Rows are points. Each copy is the shape, with its points in the same order, turned, moved and blurred by noise. Is it also mirrored, or only turned?
In the rows, 128 means zero.

Shape:
[[166 140 102]
 [ 71  89 125]
 [150  97  91]
 [ 91  97 104]
 [132 219 172]
 [105 146 192]]
Copy 1:
[[145 139 163]
 [144  62  89]
 [178 120 133]
 [149  91  88]
 [ 52 101 195]
 [ 93  45 164]]
Copy 1 is: only turned
Copy 2:
[[175 164 163]
 [ 89 107 135]
 [138 138 189]
 [ 99 127 148]
 [200 170  52]
 [167 102  69]]
Copy 2 is: mirrored

Shape, 10 rows:
[[131  67 156  87]
 [189  64 138 182]
 [112 186 172 204]
 [ 72  70 176 114]
 [146 182 162  77]
 [136 117 142  95]
 [143  66 154 128]
 [167 196 140 135]
 [113 107  80  80]
 [157  86 133 166]]
Copy 1, 10 rows:
[[191  99 148 127]
 [184 169  58 169]
 [ 77 221 159 179]
 [172 109 183 185]
 [116 154 169  70]
 [151 122 143 116]
 [188 124 126 160]
 [ 86 187 125  84]
 [122  59 121 115]
 [163 155  92 173]]
Copy 1 is: only turned
Copy 2, 10 rows:
[[158  84 105 191]
 [189  56 190 147]
 [116 182 226 129]
 [ 94  89 125 211]
 [155 198 121 159]
 [148 132 118 165]
 [160  74 132 182]
 [177 191 169 124]
 [136 114  74 119]
 [156  75 169 128]]
Copy 2 is: mirrored
Copy 3:
[[108  88 118 168]
 [201  99  85 113]
 [154 116 204  28]
 [ 85  45 136 125]
 [106 164 201 148]
 [112 128 138 144]
 [139  85 111 140]
 [146 185 184  94]
 [ 65 150  90 130]
 [168 111 104 103]]
Copy 3 is: mirrored

Shape, 8 rows:
[[ 93 107 106 143]
 [182 115 104  95]
 [ 79 107 201 181]
 [178  74 171  75]
 [131 182  94 118]
 [111 167 123 178]
 [117  80 199 168]
 [104 185  93 114]]
Copy 1:
[[162 124  86 127]
 [236  78 138 129]
 [ 67 114 118 148]
 [174  12 160 126]
 [203 167 146 100]
 [144 168 129 150]
 [ 96  74 131 175]
 [186 175 117  78]]
Copy 1 is: only turned
Copy 2, 8 rows:
[[130  85 141 104]
 [158 159  90  80]
 [ 52  47 123 127]
 [112 130  50  45]
 [141 164 152 145]
 [114 118 141 178]
 [ 81  56  78 113]
 [127 175 165 129]]
Copy 2 is: mirrored
Copy 3:
[[118 114 155 109]
 [202 152 108  85]
 [100  52 117 175]
 [228  82 104  96]
 [123 172  93  96]
 [ 93 147 104 153]
 [150  46 137 172]
 [ 97 162  95  82]]
Copy 3 is: mirrored
Copy 4 (8 x 4):
[[ 85 134 110 105]
 [178 155 100  91]
 [ 68  52 175 102]
 [174 114 120  28]
 [134 188 143 144]
 [ 99 131 134 162]
 [105  55 149  76]
 [106 198 149 134]]
Copy 4 is: only turned

Shape:
[[132  75  67 170 132 168]
 [205 101 140 100 101  50]
 [162 178 106 117 145  50]
 [103 176 129  51 127 162]
 [ 95 127 172  49 131 132]
 [ 94 164  68 142  78 171]
 [214 183  88 156 110 132]
 [184 136  97  99 109 161]
 [117 195 147 104 134 170]
 [188 113  81 127 135 139]
 [124 106 126 136 190 129]]
Copy 1 (11 x 6):
[[ 53 177  82 204 113 111]
 [180 111  86 131  88  37]
 [183 148  99 127 180  75]
 [152 144  68 104 133 201]
 [144  92 104 102 100 184]
 [ 75 220  60 112 142 147]
 [178 234  74 162 129  82]
 [150 180  42 158  90 126]
 [156 186 111 124 133 195]
 [136 172  60 192 112  97]
 [117 126 125 191 136 134]]
Copy 1 is: only turned
Copy 2, 11 rows:
[[125 123 103 165 193 218]
 [245 129 123 111 162  99]
 [185 111  81  96  87 110]
 [ 79 169 144  67 142 112]
 [107 131 196  70 158 108]
 [ 65 137  69 148 174 137]
 [172 185  58 169 117 127]
 [153 192 105 120 163 143]
 [ 88 169 143 121 111 108]
 [171 162  99 133 156 176]
 [140 114 153 126 121 188]]
Copy 2 is: mirrored
Copy 3:
[[129  54  59 168  82 112]
 [142 154  90 171 216 154]
 [141 178 151 190 157  88]
 [ 83 183 114  78  96  79]
 [ 95 155 128  55 148 109]
 [ 62 125 100 173  51 111]
 [151 178  74 215  93 110]
 [120 161  49 147 104 114]
 [120 181 136 102  61 111]
 [153 133  52 168 122  87]
 [171  87 126 127 118  82]]
Copy 3 is: mirrored

Shape, 14 rows:
[[ 78  85  62 208 156 179 169 151]
 [157 110 161 165  29 168 102 142]
 [ 69  95 100 123 157 144 142 166]
 [ 91 123 147  98 122 122 124 111]
 [160 134 154 152  60 190 109  52]
 [ 53 119 148 134 139 122 130 130]
 [161 177 152  61  61 115 141  72]
 [162 179 122 116  49  72  82  77]
 [104  50  54 141 175 134 142 159]
 [ 76  97  99 154 126 130 180 165]
 [209 147 177 184 111 159 108 116]
 [103 126 122  82 120 151 151 154]
 [138 246 137  68  71 115 113 102]
 [ 84  97  78 145 151 181  96 161]]
Copy 1 (14 x 8):
[[179  92 171 161  36  87 207 124]
 [151 209  89 184 106 105 128 198]
 [123  97 179 134  51 117 132 140]
 [ 90 149 149 137 106 122  94 118]
 [109 214  63 185 118 130 152 120]
 [112 143 200 146  92 105 120 124]
 [ 77 205  60  90 136 114  69 109]
 [135 188  63 146 141  79  34  91]
 [151  37 152 147  56 105 147 146]
 [152 106 173 117  70  76 156 150]
 [186 204  84 156 133 177 128 140]
 [ 96 142 133 101  56 115 105 148]
 [115 224  77  81  86 114  35  69]
 [145 104 157 183  24 131 128 130]]
Copy 1 is: mirrored
Copy 2:
[[207  71  85 172 182 180 155  54]
 [143  56 169  84  59 119 133  90]
 [132  88 109 178 183 178 164 122]
 [ 85 119 117 125 142 141 133 129]
 [115  96 108  83  66 124  73  60]
 [ 85 102 126 145 173 146 170  95]
 [ 84 181 110  81  73 113 111 148]
 [115 164 155  87 104  42  92 131]
 [197  68  86 168 207 173 131 142]
 [161 109 101 149 165 168 195 105]
 [154 116 185  54 107 168  76  70]
 [110 122 114 148 119 175 154 152]
 [ 81 222 155 128  71  98 109 129]
 [154  69 129 198 163 162 120  97]]
Copy 2 is: only turned
Copy 3, 14 rows:
[[158  71 190 208 167 208 211 130]
 [177  77  72 162 177 127  73 107]
 [100  87 167 146 120 201 164 112]
 [ 82 121 125 113 127 160 142 118]
 [136 156  52 191 200 124 120 113]
 [ 80  97 152 123 158 173 154 136]
 [131 184  39 109 106 122 116 142]
 [115 133  45 154 104  91  91 192]
 [118  57 185 194  91 180 201  99]
 [147  70 162 136 133 189 177 128]
 [169 158 132 173 181  70 102 112]
 [128 127 133 125  97 191 130 106]
 [114 198  70 110  99 158  69 193]
 [101  88 170 212 132 198 134  96]]
Copy 3 is: mirrored
Copy 4 (14 x 8):
[[ 61  59 154 216 110 136 141 189]
 [171  95 131 149 135 145  52  73]
 [125  94 174 154 107 138 180 174]
 [136 111 150  87  94 138 155 127]
 [110  66  93  83 124 151  44  92]
 [101 116 181 119  85 140 169 126]
 [173 133  50  47  88 158 112 107]
 [163 162  70  75  69  85  67 108]
 [125  52 156 176 118  86 181 203]
 [113  94 143 191  89 141 176 150]
 [108 120  93 119 197 115  76  85]
 [158 106 133 121 109 171 165 156]
 [164 200  70  51  90 176  95 141]
 [120  83 188 161 129 129 124 204]]
Copy 4 is: only turned

Shape:
[[152 120 156 109 164 180 150 118 181]
 [ 50 164 149 148 128 187 134  83 161]
 [ 99 138 123 170 133 206 110 134 149]
 [ 83 118 131 134 113 131  71 140 186]
 [ 58 183  77  82  82 162  98 140  37]
 [120 128  97 118 149 185 108 129 189]
 [165 121 114 177 122 157 136 101 191]
 [135  80  98 138  42 130  68  97 166]
 [171 100 164 136 137 112 168 176  76]
 [ 26 173  64 126  44 149 183 145  66]
 [153  76 171 133  60 124 146 156  54]
 [115 172 106 176 140 179 135 124 146]
 [ 92 122 107 149 183 159 112  86 149]
 [170 121 144 139  16  71  91 129 104]]
Copy 1:
[[153  85  87 155 117 165 178 103 219]
 [132 174  77 136 190 201 116 139 215]
 [141 103  88 147 155 194  80 146 212]
 [ 83 148 108 127 120 148 121 196 211]
 [158 185  77  47 129 150  26 110 143]
 [113 100  61 164 107 158 107 146 217]
 [144  87  95 200 112 185 153 169 179]
 [124 108  64 111  89 158 135 238 149]
 [144  72 179  98 127 129 145  89 130]
 [100 178  59  74 177 197  50  97  80]
 [153  70 153  35 141 145 148 144 110]
 [153 131 103 174 137 204  89 126 172]
 [145 128  83 183 174 125 110 146 199]
 [140 134 154  69  68 157 148 201 100]]
Copy 1 is: mirrored
Copy 2 (14 x 9):
[[131  68 115 134 153 154 103 158 165]
 [105 164  70 183 113 113  69 115 183]
 [107 153 118 173 124 126 119 166 159]
 [124 137 163 122 102  79  75 131 120]
 [ 70 227  91  67  68 122 179  94 182]
 [123 122 142 125 127  90  98 171 178]
 [164  98 101 158 159 106 127 175 132]
 [163 154  94  80  91  67 115 171  64]
 [104  74 134 119 150 166 211  84  98]
 [ 96 196  61 140  42  78 224  74 191]
 [ 99 114  94 103  87 172 213 104  49]
 [110 163 102 175 152 110 141 153 168]
 [ 77 131  98 138 171  89  97 136 159]
 [190 167 105  60  93 134 175  90  42]]
Copy 2 is: only turned
Copy 3, 14 rows:
[[116 170 182 130 159 129 152 129 183]
 [ 53 125 127 111 139 193 146  80 164]
 [ 44 113 135 155 154 142 116 122 172]
 [ 93  97 124  89 141 128  68  94 167]
 [ 91  48  50 106  87 188 143 207 106]
 [ 87 105 151 110 185 117 139 128 184]
 [112 107 170 180 166 119 118  78 164]
 [155  40 168 125 151 168  41 116 154]
 [139 168 150 193  64  95 113 163 104]
 [ 64  10  98 134  25 182 174 151 132]
 [149 129 162 181  44 158  68 174 110]
 [ 72 104 107 174 148 132 150 103 161]
 [ 71 130 146 110 183 138 142 110 117]
 [208  86 114 169  67 162  45 114 124]]
Copy 3 is: only turned

Shape (14 x 11):
[[119 121 123 148 168 152  71 142 140  94 116]
 [140 116 118 152 164  99 131 129 114 137 107]
 [ 98 156 161 111 163 138 124  88  70 119  90]
 [ 96 129 186 152  93 167 101  87 118 152 137]
 [139 167  73 133 157  99 186  91 138  97 110]
 [122 183  97 138 142 175 107 229 110 130 135]
 [ 92 122 115 124 128 114 156 199 133 157  85]
 [ 97 146  76 148 144 109  68 131 136  97  95]
 [ 88 146  69 114 126 249  82 105  81 144 157]
 [ 87 131 120 115 154 105 108 126 119  97 147]
 [243 150  94 138 156 100 105 107 132 109 190]
 [103 151 126 110 146 144  75  88 144 178 104]
 [198 164 127  56 162 137 214  87 130 127  93]
 [148 137 123  86 111 148  79  90 109 137  89]]
Copy 1:
[[111 126 122 121 106 161 137 109 145  65 153]
 [171  97 147 116 129 145 111 131 180 107 103]
 [155 156 132 115 130 143  74 160 152 151 181]
 [123 131 144  93 112 219 114 129 108 164 153]
 [161 154 141 108 147  90  78  58 181 124  96]
 [176 158  91  99 111 120 203 120 115  71 138]
 [162  94 132  71 165 102 177 136 161 119 129]
 [129  89  92 139 138 135 122  76 151  89 155]
 [110 181  20  97  61 164 137 136 121 138 133]
 [140 109 140  97  91 106  99 108 125 104 154]
 [176 151 160 159  83 148  73  88 117  55  28]
 [137 121  87  97 161 187  83 136 121 115 137]
 [163 210 158  90 175  93  54 152 162 120  57]
 [115 140  98 147 150 162  83 155 113 134 112]]
Copy 1 is: mirrored
Copy 2 (14 x 11):
[[140 106 130 168 140 147  75 116 178 145  85]
 [115 136  88 131 140 110 113 122 142 126  85]
 [ 85 137 126 189  85 143 131 132 111 161  77]
 [ 64  98 137 119 105 178 109 102 140 200 126]
 [ 98 123  89 163 131 101 128 184 134  69 138]
 [204 140 106 126  60 150  79 157 196 150 113]
 [144 130  78 110 103  77  84 174 152 186 104]
 [116 116 113 186 117  97  61 111 194 122 112]
 [156  67 156 154  32 186  51  99 102 129 136]
 [119 152 153 168 135 110  87 130 143 146 126]
 [130 136 154  93 148 149 153 107 185  28 110]
 [ 61 107 139 131  84 139  54 127 145 138  77]
 [ 93 105 134 119 100 116 185 227 102  78  69]
 [ 83  77 159 139  72 112 119 111 153 130  75]]
Copy 2 is: only turned
Copy 3 (14 x 11):
[[129 121  91 156 157 110 113  81 143 105 161]
 [128 149 135 160 135 160 124  99 108 123 116]
 [179 119 147 107 140 146  70 113 154 110  93]
 [137  85 114 120  74  87  64 142 134 140 128]
 [122 179  98 107 137 188 160 123 144  93  73]
 [126  94 145 128 168  70 200  67 156 106 129]
 [ 85  84 152 124 157 153 158  78 116 154 109]
 [132 155  80 103 168 124 124  60 108 126 138]
 [169  67 116  71  91  77 131  83 125  29 170]
 [103 152 129 109 169 120  97 116 121  99 137]
 [156 219 111 186 117 120 191 163 121 100 160]
 [152 127 125  91  85 151  93  89 140 144 177]
 [171 135 150 128 125 235 168 189 185 103  99]
 [202 114 113 105 129 146 119 134 116 141 161]]
Copy 3 is: mirrored
Copy 4:
[[ 80 138 131 133 161 137 137 151 170 139  77]
 [144 111 121 147 145 140 148 145 115 118 114]
 [122 173 133 191 109 132 154 153 142  58 108]
 [ 73 145 178 182 103 125 109 135 159 106 168]
 [152 145 103 120 193 101 156  83  95  73 119]
 [149 202 196 125 170 173 139 104 164 164  64]
 [158 175 177 128 127 112 145 149  86 172  95]
 [103 128 139 148 178  93 115 127 134 125  42]
 [ 77 214 194 146 183 182  49 147 161  66  98]
 [133 131 154 137 158  83 141 155 164  90  92]
 [153  60 110  84 175 183 114  67 174  90 122]
 [ 69 117 185 140 119 134 126 143 106  77  86]
 [159 170  93  70 110 152 183  89  82  34 142]
 [ 93 142 134 132  82 140  92 112 127  74  79]]
Copy 4 is: only turned

Shape, 14 rows:
[[133  73  77 132 124  98 161 120  83 183 131]
 [ 79 150 150 183 176 182 124  81 180  14 110]
 [160 132  81 134  96  83  83  96 134 195 158]
 [ 73  97  84 123 106 129 139 113 162 160 174]
 [ 92 107  37 103  75  97 127 104  83 159 161]
 [182 136  56 101 154 148  68 130 138 160 146]
 [ 51 194 143 169 140 202 143 130 158  86  82]
 [106 191  98 124 143 148 172  75 149  90 131]
 [ 77 181 132 123 183 111 143 117 189 100 105]
 [153  83  88  94  58 126 171 118 131 176 164]
 [145 118 115  87  84  95  91 106 109 157 130]
 [143 116  93  56 133 111  83 135 116 145 155]
 [131 139 100 139 104 100 138 158 108 131 191]
 [171 118  40  98  95  79  88 153 155 135 113]]
Copy 1:
[[124 124  95 115 115  62 144  72  57 122 149]
 [118  98 213 152  90 194  74 231 142 103 105]
 [115 126  89 113 139  95 120  43 153  67 126]
 [ 96 138 106 109 113  96  47 123 117 130 156]
 [101 127  50  62 126 100  98  91  68  99 124]
 [161 127  51 142 129 116 152 124 166  74 149]
 [104 113 159 194 133 209  64 182 121 156  80]
 [ 92 156 143 130  87 208 115 138 126 122 107]
 [141 166 158 151  91 154  89 154 152 147  65]
 [110 121  87  89 106 109 114  51 113 144 197]
 [169  96  92  89 138 126 112  57 123 103 123]
 [194 139  70  81 134 112 126 113 134 110 145]
 [ 94 145 116  78 173 109 143 107 129 148 130]
 [135  88  45  81 102 101 158 103 159 101 106]]
Copy 1 is: mirrored
Copy 2 (14 x 11):
[[133 100 144  84  98 113 147  90  62 114 183]
 [140 186 107 200 233 170 159 158 188  90 124]
 [110 115 107  76  67 124  89 140 108 166 145]
 [102 112 102 127 108  90 159 157 127 109 205]
 [111  99  54 110  80 121 145 102  59 127 196]
 [153  55 109 102 118 123 110 176  95 157 101]
 [ 94 156  83 131 210 169 237 157 183 100 112]
 [ 94 136  90 151 215 134 164 130 130 166 151]
 [108 157  96 119 209  84 163 134 176 130 115]
 [108  80 141 132  62 110 166 106 102 173 203]
 [120  82  90 100  73 127 116  87 136 149 139]
 [133  44  87 119 107  85 111 116 119 128 115]
 [ 82 129 116 151  88 102 150 125  79 128 118]
 [186 101  84 105  72  86 139 135 102 176 110]]
Copy 2 is: mirrored
Copy 3 (14 x 11):
[[147  71  75  81 126 132 129 120 145 146 123]
 [110 219 144 202 242 115  80  75  93  73  98]
 [102 124  83 132 105 145 134 152 198 174 172]
 [ 86 147  76 103 167 104 137 172 164 128  95]
 [111 140  41  54 137 128 151 161 145 134 167]
 [161 161 121 109 125 182  80 155 195 156 149]
 [155 208 110 197 246 132 144 120  63 131  83]
 [144 184 137 140 195 111 171 104 143  97 140]
 [162 208 123 178 176  73 140 104 134 140  80]
 [110  95  90  97 116 154 163 190 165  87 121]
 [113 145  83 124  67 147 130 152 134 148 141]
 [142 175 115  89  80 131  92 165 157 148 126]
 [142 117  94 128 146  94 113 189 128 129 174]
 [175 165  45 133  80 153  96 157 201 119 142]]
Copy 3 is: only turned
Copy 4, 14 rows:
[[102 113  81 151 143 103 207 189 130 147  74]
 [172 150 111 169  77  85   7  74  92 115 136]
 [ 87 118 146  92 151  62 182 166 122 203 118]
 [104  92  69 110 152  69 161  90 122 155 107]
 [ 49 109  71 109 123  62 182 158  99 160  70]
 [129 143 143  67 182 106 118 169 126 190  63]
 [108 102 130 171  87 151  31  63 149 119 107]
 [ 93 192 106 135 104 100  80 104 143 117 121]
 [126 129 142 135 141  62  66 103 152  76 129]
 [ 99 128  92  89 133 129 236 121 114 148 100]
 [ 93 102 139  72 114  85 162 178 105 150 119]
 [106 112 114  49 165  98 137 188  97 140  95]
 [ 69 127 113 136 178 117 155 131  71 159 116]
 [120 136 171  69 156  53 167 150  94 145  40]]
Copy 4 is: mirrored

Shape (15 x 12):
[[129 152 147 167 167 149 196 105 112 157 179  95]
 [139 185 167 146  77  90  88 144 152  98  82 145]
 [152 129 134  78 108  67 186 179 133 116 169 121]
 [155 158 179 169  90 181  92 118  94 121 103 115]
 [174  65 152 139 160  80  71 164 143 179 173 148]
 [125 130 136 102 130  98 144  54 180 180 130  64]
 [146 118 111  93 133  58 200  71 167 150 113 134]
 [180 126  62  98 161  92  72 181  82 106 104 134]
 [ 64 140 203 164 103  72 143 128 201  71  93 127]
 [153 140 170 188 202 170 150 150 137 204  89  93]
 [204 120 118 159 192 196  71 128 140  93 105 164]
 [145  42 137 141 170 133 198 171  86 196  64  67]
 [128 178 156  67 170 169 158  79 131  83 119 159]
 [ 69  51 176 196 145 150 141 179 123 188  76 161]
 [141  61 101 122 124 127  79 151 205 183 167 156]]
Copy 1 (15 x 12):
[[ 63 152 136  69 153 105 133  83  79 104 137 100]
 [149 134 109 214 153  90 112 161 131 119 153 182]
 [150 112 190 139 190 122  71  99 117  49 156 107]
 [103 135 109 155 100 103 143 182  78 129  94 176]
 [126  60 140 131 101 204  63  86 115 124 148 156]
 [ 69 100  97  93 132 110 149 105 197  62 167 126]
 [122  81 131  73 201 103 113 108 184  86 190 126]
 [169 128 147 137 104 144  18 196 132 121 166  89]
 [177 163  76 172 178  76 124  63 155  89 127 205]
 [ 15 112  78 109 140 106  70 110 106 149  82 120]
 [129 103 144 117  54  84  71 154 122 220 113 125]
 [ 87  80  68  55 166 145  39 132 118  67  43  86]
 [106 158 189  84 122  24  98 140 148 120 143 170]
 [121 146  72  86 176 181  70 105 122 140  31 188]
 [139  77 165 130 118 205 111  91 196 145 120 133]]
Copy 1 is: only turned
Copy 2, 15 rows:
[[128  47  85 137  59 112 160 206 154 143 134  97]
 [152 189 118 154 148  99 120  97 177 160  86 111]
 [191 157 142 158  58 106 120 186 125 103 132 174]
 [119 111  83 106 162 132 135 155 202 156  49 111]
 [118 174 153 147 143 159 124 210  55 147  98 100]
 [142  76 207 121  56 115 139 131 130 178  89  93]
 [199  86 185 125  78  82 128 118  97 130 138 109]
 [216 159 109 124 120 220  53 159 132 133 110 120]
 [ 93 168 138 142 126  50 133  84 170 170 170 128]
 [ 90 100 128 109 104 167 164 193 173  91 118  27]
 [120  82 116 140 203 204  72 162 164 112 116 100]
 [122 131 132  20  46 150 152 195 115  49 134  82]
 [193  54 158 149 154 135 143 156 216 154 162 148]
 [ 72 158  88  64 132 155 208 128  98  97 153  93]
 [107 131 170 167 135 185 140 144  41 117  89 149]]
Copy 2 is: mirrored
Copy 3:
[[149  73  85  61 118 143  82  68 134 202 135 161]
 [103 106 173 152 183 138  87 171 126 107 162 187]
 [ 77 154  64 137 138 100  85  77 131  99 142 162]
 [178  92 192  86 167 161  73 130 143 123 120 164]
 [ 93 101 109  89 128  84 167 161 141 119  82  94]
 [133 122 133 103  30 135 108 126 166 160 184 158]
 [ 90 143 104 153  75 125 151  74 160 174 180 198]
 [ 69 187 134 109 149 179 131 143  51 124  85 133]
 [ 88  33 176 138 141  91 104 114 111 104 216 193]
 [153  39  91  54 129 207 155 133 164 155 134 152]
 [ 90  82 193 100 157 210 146 117 137 165  60  94]
 [168 100  66  45  85 188 192  67 103  97 131 178]
 [ 78 120 174 112 148 170  73  44 170 180 175 126]
 [179  35 120  85 165 135 220 104  99 100 169 128]
 [116  96 107 172  95 121 174 146 134 128 108  45]]
Copy 3 is: mirrored
Copy 4:
[[ 93 120 107  96  75 148  89 148  65  91 110  79]
 [ 91 197  87 141 168  95 162 144 124 181  80 169]
 [132 108  64  79 186  89  98 135  96 127 160 134]
 [ 76 175  99 171  87 163 140 142  99 138  90 188]
 [107  97 176 115 169 114 203 165  94  88 177 150]
 [ 76 130 135 138 207 149  89 139  83  74  64  82]
 [131 136 143 132 203  89  56 126 109 109 118  67]
 [196 151  91 149 172 164 174 192 146 129 178 147]
 [ 99 196 142  55 180  81 118 132  81 184  30 160]
 [111  89 147 157  69 132 139 212  56 118  64 110]
 [171 172 159 195  99 184 186 145  57 164 145 137]
 [162  69 158 138 111 123  55 240  89  69 101 174]
 [142 137 109 139 131 192  85  77  91 200  98  97]
 [149 101 207 102  74  82 136 167 115 102  57 202]
 [156 112 165 136 180  99 204  99  72  55 122 146]]
Copy 4 is: mirrored

Shape, 15 rows:
[[111 118 169 116 132 152  74 113  73 159 134 101]
 [122 116  85 131  87  84 167 121 159 113 109 103]
 [138  96  82 180 149 144 143 150  65 120 108 156]
 [ 55  73 110 172  90 133 170  94  59 102 163 185]
 [ 91 116  82  94 103 134 147 141 151  81 118  86]
 [ 53 115 136  79 111 132 180 154 100 156 161 110]
 [ 82 169 136 109  80 142 162 184 159 173 176  92]
 [ 87 175 134 148 140  95  84 112  80  83 108 116]
 [112 173  97 123  81 138 170 128  88 124 161 128]
 [110 133  95 175 102 108 128 161 134 169  86 140]
 [138 118 155 107 137  64 112 106 108  81 108 100]
 [148 167 165 141 130 128 113 148 128 113  83 133]
 [150 169 158 122 117 131 158  87 109 166  69 162]
 [141 157 108  89 188 144 132  81 143  95 140 126]
 [124 142  94 154 127 129  71 158  77 119 112 192]]
Copy 1 (15 x 12):
[[ 95 132  92 149 171 142 118  90  84 166 169 166]
 [164 111 147 138 140  74 132 121 177 110  96 158]
 [152 135 161  51 135 136 112  96 132 117 180 144]
 [153 107  75   7 150  94 180 111 101 121 141 169]
 [140 109 161 147 105  62 145 102 116 131  95 156]
 [119 137  81 134  92 118 183  68 109 102 104 191]
 [129 103  82 188  51 125 137 106 141 118 116 215]
 [ 62 129 112 117 138  86 130 152 129 152 168 112]
 [120  88  79 102  84 119 115  89 154 126 106 147]
 [160 146 116 133 122  96  84 132 158  90 171 175]
 [110 146 141 148 182 105 160 138 147 168 119 108]
 [140 135 122 161 113 134 118 136 143 157 184 107]
 [166 111  69 159 147 139 116  99 154 109 178  83]
 [111  69 156 155 141 156 149 126 102 112 116  88]
 [124 157 115  76 118 128  65 140 100 136 169 123]]
Copy 1 is: mirrored
Copy 2 (15 x 12):
[[ 81  99 165 166 121 125 162 174 136 144 101 105]
 [130 186 155 105 147 160 122 111 113  97 197 115]
 [173 128 152 132 136 171 160 139 102 202 154 160]
 [231 145 159 149  97 169 153 184 172 165 173  85]
 [124 176 124 110 191 152 108 130 159 111 160 115]
 [129 102 156 149 160 126  87 144 169 145 184  53]
 [ 76 119 161 115 133 116  34 163 143 129 194  95]
 [111 143 222 110 146 196 156 155 156 136  96 126]
 [133 164 201 118 132 115 104 153 169 165 183 124]
 [122 110 167 106 124 179 123 153  90 117 198 155]
 [104 163 178 102 146 165 176  99 121 125 101  73]
 [111 120 192  78 141 134 127 140  85 127 101 142]
 [147 109 228 121 128  82 153 125  85 105 147 138]
 [129 158 174 152 144 123 115  65 158 125  89 156]
 [139  92 168  85 109 176 171 156 152 170 135 182]]
Copy 2 is: only turned
